Each row of a before or after table is a point. One or more steps were done to the points. Then noise was added and the rows were shuffled. The steps act on columns, c1 being the first. Write out the steps. A step turns or swaps two columns, mirrors them in a line or flattens them onto one, adds a multiple of one to another, or multiplies or shifts one. Angles are multiples of 10 degrees, from the lower column toward the higher: turns from -170 to 170, lines from 10 to 170 but not 90. Use the fewest steps. Two steps may share a column if one is a turn and the other turns, adds or multiplies; they go together, in the order done. Otherwise the lowest column goes first.

Before:
[[  4.8   1.0  -3.0]
 [ -4.1  -1.5   2.6]
 [  4.0  -0.4  -3.6]
 [-13.5   2.5   0.4]
 [-11.9   0.8  -2.6]
 [ -0.7   4.2   3.2]
 [  3.9   2.3  -0.2]
 [  2.4   3.0  -0.4]
 [  1.9  -0.1   3.6]
 [ -2.2   0.9  -2.2]
 [  4.9   2.7   1.0]
 [  5.8   2.6  -4.1]]
After, 12 rows:
[[-0.2  2.7 -1.4]
 [ 0.0  2.3 -1.1]
 [ 0.1 -2.1  0.0]
 [-0.8  2.2 -0.8]
 [ 0.3  0.7 -0.4]
 [ 0.3  3.2 -0.8]
 [-0.3  2.2 -0.8]
 [ 0.9  2.1 -1.0]
 [ 0.4  2.0 -0.6]
 [-0.2 -1.1  0.0]
 [ 0.3  3.4 -0.9]
 [-0.1  0.6 -0.1]]
Steps: multiply c1 by 0; flatten c2 and c3 onto the line at 160 degrees

Before (9 x 6):
[[-9.9  7.6 -0.2  2.5 -5.0  1.7]
 [-4.0  7.7 -3.9  8.6 -5.1 -0.9]
 [ 1.3 -1.4 -3.0 -2.2  5.5 -2.4]
 [ 0.1 -0.1  1.9  0.4 -1.0 -3.4]
 [ 3.3  2.4 -3.1 -2.9  3.7  0.1]
 [-5.0 -1.3  1.2  1.0  2.0  6.7]
 [-0.5 -0.3 -4.5 -2.6  5.9 -5.9]
 [ 0.4 -4.5 -5.6 -4.1  0.6 -0.6]
 [-5.5 11.7 -0.7  3.8 -8.6  0.4]]
After (9 x 6):
[[  0.2  -4.1   5.2  -4.9   1.9   0.2]
 [  2.2   0.1  -1.9   0.1   2.5  -2.9]
 [ -7.0   0.5  -1.3  -1.6 -10.1   1.9]
 [ -2.2   8.4   3.0   7.8  -9.0  -3.2]
 [  2.2  -3.4   3.2   2.1   7.5   2.1]
 [  2.8  -2.6   3.2  -1.2   9.2  -0.7]
 [ -4.5   4.2   0.9  11.5 -14.6  -3.4]
 [  3.9  -2.6   4.6   0.2  11.2  -4.3]
 [ -8.6   2.8   0.1   7.3 -17.5  -5.2]]
Steps: turn c1 and c6 by 40 degrees; add 1.5 times c1 to c5; swap c2 and c4; multiply c3 by -1

Before:
[[  1.4   3.7   2.7  -5.1   3.2   1.8   4.9   5.7   4.6]
 [ -5.2  -2.8   5.0  -2.5   2.8  -4.6  -2.0   7.3   6.6]
 [ -3.5  -4.6   0.9   5.9   4.8   0.7   4.3  -6.0   1.3]
 [ -0.7  -5.8   0.1  -4.1   2.6  -8.1   0.8   7.5  -6.7]
 [ -1.5  -6.3   5.9   7.3  -0.4  -0.4   0.8   0.0   0.4]
 [  8.6  -8.6  -5.8   7.6  -4.3  -4.4  -3.2   0.4  -4.8]
 [ -5.1  -0.1  -4.0  -0.6   4.3  -3.2   0.4   5.3   5.8]
 [  4.8   4.9  -3.2   1.0   4.5  -4.6  -4.6   8.1  -4.6]
 [  0.0  -1.8  -3.3  -2.0  -0.2  -1.6  -6.0  -2.7  -2.9]
 [  2.8  -4.7  -0.7  -1.0  -0.9   3.0  -1.8   1.7   5.5]
 [  1.1   5.2  -5.4   6.5   2.0 -11.3   2.0   4.4  -5.2]
 [ -0.3  -0.7  -3.9   4.7   4.1  -2.9   4.4  -6.2  -0.1]
 [  6.9   0.5   1.0  -3.2  -2.2   0.5  -2.3   0.7   4.5]
 [  2.9  -5.2   2.7   2.6   6.2  -3.2  -5.5  -5.7   0.0]]
After, 14 rows:
[[ -3.1  -7.1  -4.1   5.6   2.5  -3.1   4.2  -0.9  -7.2]
 [  6.5   4.0  -0.7  -2.0   6.4  -8.0  -2.1  20.0  10.9]
 [  1.5   0.8   2.3  -3.0  -0.2   6.9  -2.3   0.4   9.5]
 [  4.5   4.0  -5.7  -0.8  -2.8  -6.5   0.7  10.0   6.9]
 [  0.7  -3.7   2.8   7.5   5.5  -2.5   0.8  14.3 -11.2]
 [  7.3  -8.1  -5.4   2.6   4.9   0.6  -5.6   1.7  -3.9]
 [ 22.7   7.6  -3.4   6.6  -4.1  -7.3   2.1  -3.8 -15.6]
 [ 11.3  -6.0   2.0   7.7  -6.5   4.8  -3.1  19.7 -15.5]
 [ -3.9   6.8  -2.0  -5.4   3.4   2.0   5.0   2.6  12.0]
 [ -4.8  -1.4   1.0  -1.1   0.0   5.5  -2.2  14.4   7.3]
 [ 15.4   1.7  -1.8  -4.7   1.0  -6.2   0.7  28.1  -0.2]
 [  3.3  -4.2  -1.3  -1.7  -3.3  -0.6  -6.6  -1.5   0.3]
 [  9.8   9.4  -5.5   0.6  -2.0   2.0  -4.4   3.6  -5.4]
 [  5.6  -5.2  -6.2   4.6  -2.3  -1.7   4.2 -10.1  -7.2]]
Steps: multiply c6 by 2; turn c1 and c6 by 70 degrees; turn c2 and c8 by -50 degrees; multiply c8 by 3; turn c3 and c5 by 70 degrees; add -1.5 times c4 to c9

Before:
[[ 5.2 -5.4 -7.4  6.3  0.2  3.7 -3.0 -3.3 -0.6  3.3  4.7  8.0]
 [ 5.8 -0.5 -4.2 -2.2  2.1  0.0 -1.0 -3.2 -0.2  1.2  8.8  8.2]
 [ 2.1 -1.0 -7.2 -3.1  0.9 -0.3 -5.8 -3.8  4.5  4.6  1.7  9.4]
 [ 0.7  7.2  6.8 -0.6  2.8  2.0  4.0  0.7  0.8  0.0 -2.4 -1.9]
 [ 1.2  5.3 -5.7 -4.4  0.3  2.2  6.6  2.5 -0.3  9.0 -1.3  9.2]
 [-1.1  0.3  1.0 -2.7  3.5 -2.2  5.2  4.1 -1.6 -0.8 -2.1 -1.9]
 [ 0.1  8.5  2.2  0.5  8.7 -0.8  1.0  6.2 -3.6  1.3 -0.9 -7.8]
 [ 0.1 -5.0 -4.1 -1.3  0.1  5.5 -8.1 -2.4 -2.3  2.9  8.0  9.2]]
After, 8 rows:
[[  2.1   1.4   1.9   0.4   1.0  -6.7  -8.2  -3.9  -4.4   4.8  -1.2   8.6]
 [  1.7  -5.3  -0.2  -7.1  -0.1  -6.1   4.6   3.6   0.1   8.9   1.0   9.8]
 [ -0.7  -0.4   1.9  -5.1  -3.9   1.7   4.2   1.4   0.3  -0.5   2.3  -2.0]
 [  0.6   5.7  -3.6   3.1  -1.0  -6.0 -10.0   1.9   1.3   2.8  -6.8   9.7]
 [ -0.8  -7.6  -0.4  -0.3  -8.8   2.1   1.5   5.2   0.5   1.0  -0.6  -8.4]
 [  0.5  -6.9  -4.2  -2.5  -1.9   6.2   3.9   2.5  -1.9  -0.2   1.6  -2.2]
 [  6.1   5.9  -0.6   6.7  -0.2  -8.6   0.6  -0.8   1.0   3.1  -2.9   7.5]
 [  6.0   1.6   1.5  -2.5  -2.2  -3.5  -2.3  -3.2  -1.0   1.6  -8.8   7.9]]
Steps: turn c2 and c11 by -170 degrees; add 0.7 times c6 to c8; turn c3 and c6 by 110 degrees; turn c4 and c7 by 30 degrees; multiply c7 by 1.3; turn c5 and c9 by -160 degrees

Before, 12 rows:
[[ -1.2  -7.4   0.2   3.0   0.6   2.3   3.6   1.1  -7.7   4.9  -6.8   4.1
   -4.3   6.0  -2.1  -0.3   6.7  -1.4]
 [  2.4  -6.4  -5.1   8.6  -7.0  -3.4   3.0   0.5   5.1   5.9  -2.4   2.2
   -6.9   3.6  -4.7  -6.5  -1.2   3.6]
 [  0.6  -4.0   1.7   1.8   1.6   8.2  -0.8   3.7  -4.3  -1.4   5.9  -2.8
    0.8  -8.4   0.4   0.3   3.4   1.6]
 [  3.2   3.9  -1.9   7.9  -5.8  -4.8   4.5  -0.5   3.8  -3.6   2.2   4.2
    4.9  -1.5   5.5   2.9  -1.7   4.6]
 [ -4.3  -0.8   1.9   0.8  -1.8   6.8  -3.8   6.3  -6.0  -0.2  -0.4  -1.8
    1.6  -4.3   5.9   0.8  -3.8   1.4]
 [ -0.9  -5.0  -1.4   0.3   4.9   3.0   4.8   4.1   2.1  -0.5  -5.2   5.5
   -9.1   4.0   1.0  -3.5   0.1  -1.8]
 [ -3.9  -2.7   4.5   1.6  -0.4   4.8  -0.6  -2.7  -4.8   1.5   6.8   1.0
    1.6  -1.6  -3.3  -2.4  -3.7   1.8]
 [  3.5   0.6  -5.3   2.0 -11.1  -5.2   4.3  -8.1   4.2   1.8  -2.9   4.4
   -3.1  -0.4  -3.7  -7.2   1.0  12.1]
 [ -1.0   0.5  -2.5   0.8  -0.5  11.3   3.5   6.8  -2.7  -1.3   1.8  -0.6
    3.8   1.7   0.6  -0.2  -0.9  -1.7]
 [  2.2  -0.5  -2.6   4.5   4.2   6.2  -3.2  -1.3  -4.2  -0.7   0.8  -2.2
    5.9  -4.2   1.4  -1.8  -4.1   2.4]
 [  1.3   5.9  -4.1   6.2  -7.4  -9.7   9.0  -4.9   6.2   0.5  -1.7  -5.0
   -1.0  -1.3   0.0  -4.2  -1.7   6.1]
 [ -0.9  -2.2  -2.6   9.5  -9.9  -2.9   5.9  -5.9   6.3  -6.2  -2.7  -1.0
    1.3  -2.8  -0.9  -9.2  -2.1   5.9]]
After:
[[  1.9   6.2  -7.5   3.1  -7.5  -9.2  -5.6  -5.2   6.1  -7.2  -0.2  -5.1
   -1.2  -2.9  -0.5   4.0  -5.8  -9.8]
 [ -0.4  -5.2   5.1   0.3   4.6   2.1  -3.3   5.6   1.3  -3.1 -16.2   3.9
   -9.0  -1.7  -1.7   4.1   0.0   1.1]
 [ -1.1  -7.8   1.6   6.9   1.3   2.3   1.2   4.5  -7.4  -5.9 -22.8   1.5
   -4.4  -1.5   2.4   0.9   2.2   1.5]
 [ -4.1  -2.6  -3.9  -2.1  -0.4   4.6   1.3   1.1  -4.9  -0.9  13.8  -2.3
    1.1   3.8   2.3   2.7  -3.5   3.0]
 [  1.1  -4.2  -0.5   3.9   1.6   8.2  -0.2  -3.1  -4.5   1.2  25.3   3.2
    1.0  -0.4  -0.3  -0.7   0.5   1.3]
 [  3.9   0.8 -14.8   2.3 -11.1  -5.8  -1.3   5.0   4.3  -4.6  -3.8  -7.4
   -3.0  -2.8   1.9   7.3  -1.2 -15.0]
 [ -4.5  -1.1  -3.4  -2.3  -1.8   6.5   2.2  -1.6  -6.1   3.3   7.4   5.9
    1.5  -3.4  -5.7  -2.1  -3.2  -0.2]
 [  2.0  -0.6   1.9   0.3   4.1   5.5   1.1  -2.3  -4.1   2.7   9.7  -1.7
    5.7  -2.0  -1.5   1.7  -6.8  -2.4]
 [  3.3   3.6  -6.5   3.5  -5.9  -4.7  -5.9   3.9   3.5  -1.1   6.7  -0.9
    4.8   0.1  -4.7  -4.0  -7.2  -6.1]
 [ -0.8  -2.7  -9.8   4.4 -10.0  -2.3  -8.3  -1.0   6.2  -1.2   0.8  -5.6
    1.2  -4.0  -0.3   9.2  -8.9  -9.2]
 [ -0.8   0.2   2.4  -1.0   0.0  11.2  -3.3  -0.5  -3.0  -2.2  -0.6   7.0
    3.4   2.3  -0.5   0.1  -1.3  -1.6]
 [  3.0  -6.5  -5.2   4.9  -7.1  -3.0   3.1   2.4   5.5  -6.3 -10.3   0.2
   -7.2   0.0   3.7   6.6  -7.1  -9.1]]
Steps: add -0.7 times c5 to c18; turn c3 and c18 by 120 degrees; turn c4 and c17 by -50 degrees; turn c7 and c10 by -130 degrees; swap c8 and c12; turn c11 and c14 by 50 degrees; multiply c11 by 2.5; turn c15 and c16 by -170 degrees
